Rows are points. Each copy is the shape, with its points in the same order, stretched, turned, moved and blurred by noise. Is it also mirrored, or only turned?

Shape (6 x 2):
[[  6 -10]
 [ 55  15]
 [-26  -7]
 [-24 -23]
 [ 35 -24]
 [ 83  74]]
Copy 1 (6 x 2):
[[ 10   3]
 [-36  18]
 [ 11 -23]
 [ 22  -7]
 [  6  42]
 [-92 -21]]
Copy 1 is: only turned
Copy 2 (6 x 2):
[[ 12   4]
 [ 10  47]
 [ -6 -15]
 [ 14 -23]
 [ 26  23]
 [-19  95]]
Copy 2 is: only turned
Copy 3:
[[ -2 -18]
 [-25  24]
 [ 18 -29]
 [ 15 -41]
 [-25 -13]
 [-19  75]]
Copy 3 is: mirrored

Shape (8 x 3):
[[-42   3 -77]
 [  5  35 -17]
 [-14 -23  21]
 [-24 -53  36]
 [-14  20 -29]
 [ 16   8  17]
 [-31  38 -44]
 [ 34 -23  24]]
Copy 1:
[[ 95 -47 -17]
 [ 62   1 -10]
 [  2  -4  -3]
 [-30 -16 -21]
 [ 68  -9  -1]
 [ 19  22 -10]
 [ 86 -14  15]
 [ -4  31 -42]]
Copy 1 is: mirrored
Copy 2:
[[-89 -76  35]
 [  9 -39  31]
 [ -1  31  10]
 [ -7  63  -3]
 [-22 -45  33]
 [ 31   6  12]
 [-43 -63  54]
 [ 47  30 -22]]
Copy 2 is: mirrored
Copy 3 (8 x 3):
[[-23 -85 -81]
 [-26  -1 -24]
 [ 23 -11  -2]
 [ 45 -13  11]
 [-20 -24 -43]
 [ -6   4  13]
 [-41 -33 -74]
 [ 19   8  54]]
Copy 3 is: mirrored

Shape (11 x 6):
[[ 16 -11 -44  23  -6  37]
 [-44   9   0  35  13  49]
 [  0   8 -25  55 -39  27]
 [ -6  17  23  31  42  16]
 [-27   2  38   3  41  -6]
 [ 13  -6 -45   3 -25   8]
 [-13  11 -44  26 -56  35]
 [ -4 -12  36  31  27  15]
 [-19  22  14  43  60  -6]
 [ -7  44  -3  28 -19  56]
 [  7 -36 -48  -5 -22 -22]]
Copy 1:
[[-22 -48   0 -31  40  22]
 [ 38 -66 -50 -64 -11   4]
 [-37 -63   5 -68 -24  28]
 [ 51 -43 -40  15 -19  -3]
 [ 64  -6 -38  -1 -19 -39]
 [-37  -2  25 -42  34  27]
 [-52 -34   8 -95   1  42]
 [ 34 -57 -44   1 -18 -42]
 [ 74 -39 -11   4 -25   0]
 [ -7 -45 -50 -37 -20  42]
 [-40  16  51 -49  43  -4]]
Copy 1 is: only turned
Copy 2, 11 rows:
[[ 31  15 -20  49  21 -47]
 [ 18 -41  16  11   2 -46]
 [ 23  -8 -54  23 -26 -44]
 [  9 -17  15 -36  21 -44]
 [ 16 -27  26 -51  19  14]
 [ 22   8 -40  45  17  -8]
 [ 14 -10 -57  60 -28 -26]
 [ 30  -5  25 -43 -15 -20]
 [ 30 -38  11 -41  47 -46]
 [-17 -21 -23  18 -21 -64]
 [ 52  13 -45  44  18  37]]
Copy 2 is: only turned

Shape, 12 rows:
[[  3  41 -18  29  35   3   5 -21]
 [ -1 -40  32   4 -24 -10  50  40]
 [  4  28  17   5  -7  28  -9 -16]
 [-30  -2 -36  37   0  21  25  -7]
 [ 28  12   9 -29  40   4  -2  32]
 [  4   1  11  -3  36  -5 -31 -12]
 [ 26   3  31 -24  21 -33  23  -1]
 [  3 -37  56  -2  18 -17  56  47]
 [-71  23 -14  34  10  31  10 -20]
 [  4  52  12 -26  27 -33 -17  25]
 [-10 -49  30   0 -32 -28  29  43]
 [-23  26 -17 -28  17   9   3 -21]]
Copy 1, 12 rows:
[[ 13  31   5 -18  16  52   1  38]
 [ 31 -15 -43  -6 -31 -34 -14 -68]
 [ 45   1  35  -5 -37  20  -1  34]
 [-26 -11 -12 -60 -23  70   6 -11]
 [ 19  -9 -32  71 -12 -26 -35  30]
 [ 18  27  16  20  -2  -8 -37  19]
 [ 40  39  -5  54   4 -36   3 -23]
 [ 60   3 -66  37 -17 -33 -48 -81]
 [ 14 -26  24 -62 -27  95 -10 -26]
 [ 38 -25  21  46  29 -35 -11  17]
 [ 22 -30 -28 -14 -24 -62 -11 -78]
 [ -1 -12  30  30 -23  32  17  -5]]
Copy 1 is: mirrored
Copy 2, 12 rows:
[[-17   1  26 -19  41 -23 -31  27]
 [ 48  -9 -14  13   1 -23  13 -23]
 [ 12  40  28 -23  28 -15  -2   9]
 [ 13  23  20  42  12 -25 -35  34]
 [  5 -20 -23 -52  10  16 -30  -6]
 [-28  -2   5  -5  13  11   8  -2]
 [ -5 -38 -13 -62   4 -12  26 -15]
 [ 27 -37 -19  -9 -10 -11   1 -44]
 [ 11  32  61  31  13 -11 -54  32]
 [ 10 -41  14 -73  47  14  -5   8]
 [ 50 -12 -15  26   5  -7  43 -16]
 [ -8   5  20 -38 -14   2 -30  29]]
Copy 2 is: mirrored

Shape (14 x 11):
[[ 16 -59   7   8  -1  -7 -26 -21   8  17  37]
 [  8   0 -63  30  11 -46 -19  23  14 -46  29]
 [-16  -5   9 -12   0  -3 -26 -43 -12 -11  20]
 [ 31 -16   3   9 -50  21 -14  29  27 -14  29]
 [ 11   1  21  30   8  -8   9 -25 -14  17  36]
 [ 32   1 -62  28  16  28 -21  20   5   6 -14]
 [-41  -8 -11 -60  19 -31 -15  24   9  15 -64]
 [-16   0 -33  26  11  23   9  15  35  21  43]
 [-39   5   2  26  -5  15 -27   6 -21  21  35]
 [-12  -2 -21  23 -32  21 -22  15  18 -45 -39]
 [ 11   5 -30   2 -15 -40  18 -46 -11  23  31]
 [ -6  11   5 -27  20  27 -27 -32  -2   9 -16]
 [ 17   1 -39  10  22 -34 -21   0 -17  22  42]
 [ 23 -19 -44 -63   3  28  62  15 -19  -4  24]]
Copy 1, 14 rows:
[[ 12  -8 -14  -9 -33   2 -23   2 -21  18 -48]
 [ -5  25  35  -4  36  19 -15 -52 -61  14 -47]
 [ 14   0 -19 -41 -13  20   6   0 -15  34 -11]
 [ 30  23  39  19   1  -2 -41 -19   2  21 -16]
 [ -9  23 -21 -36  35  11 -30  11  -8  -3 -39]
 [ 23  -9  16  33  -1  68 -23 -48 -23 -39 -47]
 [ 25 -30   3  -3 -41 -10  95 -30 -13 -43  -2]
 [ 33   1  -1 -10  49  20 -44  14 -39 -14 -44]
 [ 24 -20  -3 -47  -2  13 -43  13 -40   2   5]
 [  3 -22  23  30   9  15  13 -35  -5   2  23]
 [  7  21  15 -62  45  19 -16 -22   1  13 -79]
 [ 29 -14 -42 -15 -24  49  13  -1   0  -8 -10]
 [  9  14  18 -37  -5  31 -36 -30 -43  -7 -69]
 [ 35  29  79 -12  19  33  16  23  18  -4 -52]]
Copy 1 is: mirrored
Copy 2, 14 rows:
[[ 44  -1 -17  -6   9   5 -49  41  -8  37   3]
 [ 29  17  -6  39  51   7 -34  10 -57   5  54]
 [  6 -19 -23  -8   3 -14 -15  17  -5  17  34]
 [  8   3 -11  44 -15  31 -43  24 -30  12   0]
 [ 36 -14  -6  -7   0  25  17  24  36  22  25]
 [ 29  64  -6  26   2  -5  -1  23 -17 -34  34]
 [-39  36   1 -20  55 -12 -22  24  10  17   8]
 [ 29  27  20  25  -6  14 -47  14  17 -22  24]
 [ 10  -7   8  -8 -17  15 -11  46  12  -6  48]
 [-27  19  10  35  -6 -19  11   7 -71  20  42]
 [ 23  19 -23   0  20   6  -2   7  57  41  45]
 [  2   8 -18  -6  -4 -27   0  21  16 -18  15]
 [ 45  21 -25   0  30  14 -26  38  25  -7  41]
 [ 16  84 -15 -20  11  72 -41 -48  25 -48   0]]
Copy 2 is: only turned
Copy 3 (14 x 11):
[[ 39 -33  -5 -33  33  24  25 -10  39  -6  -5]
 [ 24  56 -12 -52  17  84  39  -2 -30  -2  55]
 [ 50  -6  39  -2 -21  -1  36 -21  22   5  17]
 [ 36  -6 -35 -16  27  40  12  -5   0  19 -40]
 [ 29  12  -2  -2  14 -20   5  -7  42 -28   2]
 [-16   4  -4   2  44  62   3   0 -58  -9  10]
 [-36 -53  33  15 -69  15  -6  42 -33  52  26]
 [-12  -2  -6 -22  30  10  13 -25 -30  22  24]
 [ 36   2  16 -17   0  -2 -30 -43 -18  -9  11]
 [  5  31  32  -9   2  64   7   8 -50  37  -7]
 [ 66  -9   2  24  18  13  42 -12  51   4  57]
 [ -5 -28  43  30 -33  -7  23  -8  -9  11   3]
 [ 37  -4 -21 -15  14  32  10 -20   6 -31  44]
 [ 24 -32 -28  13  22 -13  65  47 -25  28   9]]
Copy 3 is: only turned
